Each row of a before or after table is a point. The points were changed in one or more steps. Then noise was added and the rows were shuffled. The steps act on columns, c1 being the first. Write out the steps. A step turns or swaps two columns, mirrors them in a line or flattens them onto one, adds a multiple of one to another, or multiplies or shifts one. Angles are multiples of 10 degrees, from the lower column toward the higher: turns from -170 to 170, lines from 10 to 170 but not 90. Use the fewest steps. Two steps may share a column if one is a turn and the other turns, adds or multiplies; they go together, in the order done. Otherwise the lowest column goes first.

Before (13 x 3)
[[ 23  -5  -4]
 [  1  24  29]
 [ -6  14 -13]
 [  8 -13 -19]
 [  2  -4  -8]
 [ -5  -7  14]
 [ -1   4 -14]
 [ -5  -3   4]
 [  4  18   0]
 [-13  -6   7]
 [ -2  -6   4]
 [-16  -1  -4]
 [  8  -2   2]]
After (13 x 3)
[[-13  -9   0]
 [ -6  19   4]
 [  8   6 -35]
 [  1  -7  60]
 [ -5 -15   6]
 [  4  11  21]
 [ 22  -1 -11]
 [ -1  13  -9]
 [  2   4 -13]
 [ -2  -7  -3]
 [ -6  -5   0]
 [-16   2  -6]
 [  8  -3  -1]]
Steps: turn c2 and c3 by 50 degrees; multiply c3 by 1.6

Before (10 x 6)
[[ 16   6  11  -3  -6  11]
 [  5  18  22  10  13  39]
 [ 14 -15  24  18  -5  17]
 [-11  -6  10 -18 -22 -54]
 [ 20  -6  -2  -6   2 -41]
 [  3  20   8  41  -9   0]
 [  7   1  26  27  -7  30]
 [ 15  15  36  14 -12 -55]
 [ 30  -2  -1 -39 -55   4]
 [ 23   0   6 -41 -60  -7]]
After (10 x 6)
[[-19  47  34   0 -13  31]
 [-11  19  -2  17   2  33]
 [ 21  30   4   3 -22  45]
 [-32  15   4 -29  -8 -12]
 [  9   5 -14  46 -62   3]
 [-12  -3   8  12  -7 -15]
 [-22 -18  24 -16  -8 -24]
 [  3  -3 -19  46 -55  -1]
 [-21 -25  22  -6  -4  -3]
 [-10 -11  25  -6  11 -43]]
Steps: turn c1 and c4 by 140 degrees; mirror c2 and c6 in the line at 160 degrees; add 0.3 times c5 to c3

Before (14 x 9)
[[ -4   3  -6  10   6  -4   0   0  -1]
 [ -5   1   2  -3   7   1  -1  -1   4]
 [  1   7   6  -1   6   1   1   0  -2]
 [  5   9   1  -3   6  -3  -6   0  -2]
 [ -3   6  -5  -2  -6  -2  -1   5   4]
 [ -1  -3  -7   0   6  -2   1  -1   2]
 [  1  -2  -3   0   6   0   1   0   5]
 [  0  10  -3  -1   1   3   1  -1  -2]
 [ -4   5  -5  -3   7  -4   0   2   3]
 [  0  10  -5   6   5   1  -5  -2   5]
 [ -2 -20   9  -3   1  -3   1  -2   3]
 [ -5  -7  -6  11   5   1  -1   9  -6]
 [  7   5   4  -1  -1   3 -11   2   1]
 [  4   8   3  -1   4  -2   2   7   2]]
After (14 x 9)
[[  1  15   2  -4   1   6  -7   9  -1]
 [  0  20   4   0  -1   2   0   0   5]
 [ -1 -10  -5   1   2  -2   2   0   6]
 [ -4  15  -4   4   3  -2  -2  -2   7]
 [ -2  18  -4   4   6   0  -5  -2  -6]
 [  3  31  -1   1  -2   1   1  -1   1]
 [ -3 -61   6   4   3   0   3   0   1]
 [  0   9  -4  -4  -1 -11   0  -1   6]
 [  0  -7  -1   0   5   1   1  -1   6]
 [ -5  27   1  -2  -2   4  -3   5   5]
 [  4 -21  -4  -3  -6 -11  -8  -4   4]
 [ -3  23   2  -3   2   2  -5  -5   4]
 [  1   3   1   6   4   0   0   1   7]
 [  3  30  -4  -4   5  -5  -1   6   5]]
Steps: turn c1 and c4 by -130 degrees; turn c1 and c6 by -70 degrees; multiply c2 by 3; multiply c3 by 0.7; swap c5 and c9; mirror c7 and c8 in the line at 150 degrees

Before (14 x 12)
[[ -1  -6  13 -24 -21  14  14  15 -10  17 -11  18]
 [-11 -28   6 -14  -5 -14  -8  29 -22  -3   0 -11]
 [ 19  11   7  14   2   0   8   0   2   2  11 -10]
 [  3   9 -13  24  20 -26  17  12 -33   5 -18   2]
 [  2   9  -6  21  21   5   2  10   4   5 -17  18]
 [  1  14  27  11  22   5 -14   6 -10  18 -18  -3]
 [ 24  -1  20 -11 -23   8  21  -7 -10 -16 -18  -5]
 [ 13  13 -13  13 -30  -1 -23  13 -18 -22 -21  -9]
 [-16 -22  -8   1  17 -31  19   4 -16   2 -15  -5]
 [ -5  20 -15  -5   4 -25 -26 -14 -12 -14  25  -2]
 [-11  -1 -14   0  -4  -3  14 -18 -38   2  13  -6]
 [-18   8  18   7   0 -17 -25 -11   8   7  25  19]
 [-25  -8  26 -18  -1  -9  21   4  -4 -11  11   6]
 [ -4 -30  -1   2   2 -24 -23  29  -8 -27  -1  24]]
After (14 x 12)
[[ -4  18 -13 -25   5 -26  18   2 -34  -4 -58  11]
 [ 13 -60  -1  -1   0 -25 -23 -13  -8  23 -41  35]
 [ 15 -44  -8 -15  -8 -31  18   6 -16  -7 -55   2]
 [ -5  26 -13  21  22   0 -23  13 -19  25 -61   9]
 [ 10  39 -16  -2  -5 -24 -25  -3 -12  11 -16 -13]
 [ -4  18  -6 -26   2   5   2 -15   3  -4 -57  16]
 [-19  22   7  -8   6  -1   7  10   3   5 -29  -4]
 [ 27 -16  26   7 -12  -8  20  -5  -4   2 -30   6]
 [ 12 -56   6   8  -7 -13  -8  20 -22   0 -39  23]
 [ -7  28  26 -22  -4   5 -15   5 -10 -17 -57   5]
 [  9  -2 -14   3   3  -2  14  -1 -39  -7 -28 -20]
 [-18  -2  20  25   4   8  21   2 -10  23 -58  -8]
 [ 15  15  18  -3   3 -18 -26 -21   8 -13 -15  -4]
 [ -5 -13  14  27  -4  14  14 -11 -10 -17 -51  20]]
Steps: turn c1 and c10 by 160 degrees; multiply c2 by 2; multiply c4 by 0.7; turn c4 and c5 by 120 degrees; turn c8 and c12 by 70 degrees; shift c11 by -40

Before (14 x 18)
[[ 19  -4   1 -44  19 -11  -6  12  34  26  -2 -47 -11  26  -2  15  10  -1]
 [ -2   0 -21   0  24 -15  35 -13 -16  -5  14   3  -4  29   6  -7  18  17]
 [  1  24  42   9 -17 -11  -4 -12   4 -39   2  15  17  10  37   8  16  -4]
 [ -5  19 -27   6   8 -42 -16  18  -8  19  -9  -7  15  -8   4 -18  40  19]
 [-20 -10  21   8  -5   1   4   9   5  17 -32 -18  14   2  21  14  12  54]
 [ -1  18   1  -8  18  -2 -14  14 -12  11  -7   8  -1   6  36 -12   7  28]
 [ 17 -14  11 -22  19  18   5   0 -24  -8 -15 -26  -2  25 -19   5  18 -16]
 [ 26  12 -34 -20   4  12   7  15 -12 -34  20  -6 -14 -13 -15  27  -6  14]
 [-19 -14  28  -9   0 -26  11  25   2   9   4   4 -16  13  17  21  19   5]
 [ 13 -13  15 -13 -19   4  23  -8 -12  -5   2   8  25 -16  22  24  38  24]
 [ -6  -4 -14  -3  13 -36  -3 -12 -18 -11   3  10   9  -4  10  15  19   0]
 [ 13 -14 -28  26 -28   8 -25   3  20 -23  11  -7   6   7  24   4  30  21]
 [ -1   0  16   2  -2  11  17 -13 -26   8 -17 -17  -5   0  24  12  38  -6]
 [  6  18  17 -24 -19  59   2 -27  -5  16  -6   6  15  15  -2  30  22  24]]
After (14 x 18)
[[-47  11  15 -13   2  -6  37  -8  11   6   2   4  24  -3  23  24  39  29]
 [ 25  -6  28  -9  14 -28  18  25   0 -10   4   3 -15 -14  17  21  18  -4]
 [-37  25  17 -24   9  57   4 -28   8 -15  -6   4  15 -27  -2  30  23   9]
 [ 19 -41 -27   7  -1 -22 -25  18  10 -17 -11  -5  14  -6   4 -17  41  20]
 [  7  23  11 -23 -24   5   8  -1  23  12 -14 -18  -1  -9 -20   6  18 -27]
 [ 27 -20 -13  -2  -4 -29  -4 -10  16  14   2   8   9   2  10  14  20   2]
 [ 40 -10 -22   0 -14 -10  57 -13  15   8  14   3  -4 -33   8  -8  17  -5]
 [ 28 -15   1  -7 -13  10 -22  13  14  -9  -7   7  -1 -23  37 -12   7  17]
 [ -1   7  16   3   3  10  27 -12  27  -4 -17 -12  -5   4  24  13  39  -4]
 [  5  -4   2 -43 -26 -10 -10  13 -29 -32  -4 -33 -11 -20  -2  15  11 -17]
 [ 18   8  22   8  20  -6   6   9  -1 -17 -31 -12  13 -37  19  16  12  40]
 [-28 -25  42   9  10   8  -7 -12 -10  38   1  11  17  -5  37   8  15  -8]
 [-28  -2 -35 -20 -23  16  11  15   5  36  20  -5 -14   1 -15  27  -7  20]
 [-60  15 -29  27   8  -3 -41   3 -23  20  11  -4   6 -19  25   4  31  12]]
Steps: turn c1 and c5 by -130 degrees; multiply c1 by 2; mirror c2 and c6 in the line at 70 degrees; multiply c7 by 1.6; turn c9 and c10 by -170 degrees; multiply c12 by 0.7; mirror c14 and c18 in the line at 110 degrees
